Rows are points. To make a cloud, some directions were put in groups of two or more. Within a group, all points are equally far from the middle, so they leave a hole (a ring in 2 directions, a hollow ball in 3). The other directions are filled evenly. Then the cloud was stretched, turned, moved and blurred a little. How many holes are there, and how many directions does each take, smallest first?

Cloud, 19 rows:
[[ 35.8  -8.0 -28.6]
 [ 28.6   9.9   5.9]
 [ 21.0  22.9 -34.9]
 [ 24.4  16.9   3.7]
 [ 28.2 -23.1 -14.1]
 [ 10.8 -34.7  19.2]
 [ 13.5  23.1   5.8]
 [  3.6 -35.4 -21.8]
 [  3.8  24.3  30.3]
 [ 36.0  -2.3 -20.8]
 [ 29.7 -14.0  15.9]
 [ 32.9   9.9 -19.1]
 [  4.3  25.4  -9.4]
 [-25.3 -14.9  -8.6]
 [-12.3 -29.6 -29.2]
 [ -7.3 -34.5  -1.6]
 [-23.2   3.0 -18.6]
 [-14.1  19.9  23.3]
 [-29.1 -16.1  20.9]]
Holes: 1 (2)

Cloud:
[[-42.9   3.9  -2.1 -18.4]
 [ 15.6 -26.1 -24.0 -28.9]
 [-35.8  14.7   8.8 -20.3]
 [ 14.0  10.3  33.9  -2.8]
 [ 32.0  15.2  15.5  -3.1]
 [  6.8 -17.5  -9.1 -33.5]
 [ 44.2 -19.6   2.2 -22.6]
 [ 43.2 -38.1  10.9  14.5]
 [ 17.5   7.2  21.1  20.0]
 [ 15.2 -25.3 -21.7 -29.0]
 [-25.0  -3.2  20.6  11.7]
 [ 42.2  22.2  17.6  -3.3]
 [-38.5 -20.5  12.8 -17.0]
 [-38.3  -8.3 -14.5 -21.4]
 [-11.1 -32.6  -5.2  35.5]
 [-17.0  29.2 -17.6  -7.6]
 [-22.3 -35.1  23.5  23.3]
 [  9.0  33.0  -5.5 -22.0]
 [-27.9  26.7   8.6  -5.9]
 [ -0.2  29.6   2.8  26.4]
 [ 21.1  -5.0 -16.1  -2.8]
 [-12.1 -30.3   0.9  11.7]
 [ 32.7 -19.6   3.6 -27.8]
 [-19.9  15.0  37.8  -6.1]
 [-24.7  10.7  16.5  11.7]
 [ 21.7  11.3 -17.5 -20.1]
 [ 13.2 -21.6   7.3  23.9]
 [-18.0  23.1   8.7   4.5]]
Holes: 0

Cloud, 56 rows:
[[-18.3 -24.5  33.1   0.9  17.9  10.2]
 [ 20.2 -13.0  -6.5 -12.5   4.0  37.4]
 [  6.1 -32.6  15.3 -10.5  25.2  -1.2]
 [  9.1   9.7   4.1  -5.5  27.3 -36.0]
 [-11.7   5.4   5.0   2.4  26.3 -38.4]
 [-25.6   0.9 -10.2  12.9  17.2 -24.4]
 [  3.4 -30.9  28.4  35.0  -9.9  -6.0]
 [-12.5  18.1   4.8  -2.6 -12.0 -32.9]
 [ -6.6 -21.6  -8.0 -19.5  41.5 -29.8]
 [ 12.1   2.9  33.9   6.7  -3.9  25.8]
 [  0.6  -5.7  -6.2  -1.6 -24.1 -34.4]
 [  3.0 -28.0  27.4 -12.1   6.4  -2.4]
 [-31.7  11.0 -11.8 -14.2  -9.5 -16.1]
 [-14.1  20.8 -18.8  -7.9  29.3  20.4]
 [ -7.1  -5.9 -26.3  44.0  -7.9 -24.7]
 [ -6.7   3.1 -23.1  19.3  44.5  -6.2]
 [ 17.0  10.1  46.8 -18.8  17.1  21.9]
 [-13.9 -18.1  -9.1   8.2  -5.1 -42.9]
 [ 12.8  -4.0  45.8  33.5 -10.7   2.1]
 [-12.1   5.4  41.2 -10.1  42.6  -0.3]
 [-17.9   9.9  25.1  17.4   9.7 -44.1]
 [  9.9  32.4   5.5 -12.8  14.1 -13.1]
 [-16.1  -6.4 -17.4 -48.4   5.2 -15.4]
 [ 19.2 -16.5  17.5   6.4  33.3  34.7]
 [-22.6   1.2  13.7   6.3  55.1 -25.3]
 [-37.5  12.5   9.7 -10.4 -10.3   5.1]
 [ -6.0 -24.1  20.1 -16.2  -3.5  16.1]
 [ 15.9  -4.5  39.8  48.8  19.0   9.8]
 [  9.2 -12.6  48.8   0.8   6.5  -0.5]
 [ -0.7  20.7  50.2  -1.4  -1.2  -9.0]
 [ 22.6 -28.3  44.7  24.6  16.6 -23.9]
 [ -9.0   2.6  14.2  11.3  33.1 -50.9]
 [ 11.7  -7.4  48.8 -14.8 -17.7  -1.8]
 [ -5.3 -36.8   5.2  29.4  18.8  25.1]
 [ -9.8 -25.0  14.2 -13.8 -36.8   5.1]
 [ 28.0 -20.0  15.1  -3.4  31.1 -18.0]
 [  4.2 -28.1  14.8  -8.8   7.5   7.3]
 [ -2.3  20.2  50.6  11.2  -2.5 -22.3]
 [ 15.4  10.0  27.6  28.0 -11.9  31.5]
 [  3.8 -32.5  21.3   1.1  -1.1 -37.6]
 [-13.8  15.4  16.5 -16.4  44.2 -16.4]
 [-19.3 -16.0  38.1   3.3 -21.6   2.1]
 [ -3.0 -38.2  -0.5  -1.3  19.6   1.3]
 [ 19.5  -2.0  42.2  -2.7  14.7  18.1]
 [-13.4 -33.2  -8.4  11.5  -2.2 -36.6]
 [ 38.7   0.5  -2.5  20.7  23.5 -21.4]
 [ 29.0  18.4   7.5   6.5   9.3 -36.8]
 [ 32.0   1.1   8.3 -10.5  30.7 -30.2]
 [ 21.8  19.1  -1.5 -16.0  28.1 -20.1]
 [  2.4 -26.8  38.5 -24.4  33.3   2.2]
 [  0.8 -17.4  -9.4  -6.8 -13.5 -18.7]
 [ 13.0 -22.9 -17.2  14.8  56.5 -13.9]
 [-30.8  17.8  11.8  -2.1 -21.6  -1.6]
 [-18.6  -7.8 -18.6  28.6  -5.3 -34.1]
 [  6.6 -18.8  21.9  19.5   6.5  23.2]
 [ -0.3  31.8  23.7 -26.7  27.9  11.3]]
Holes: 1 (2)
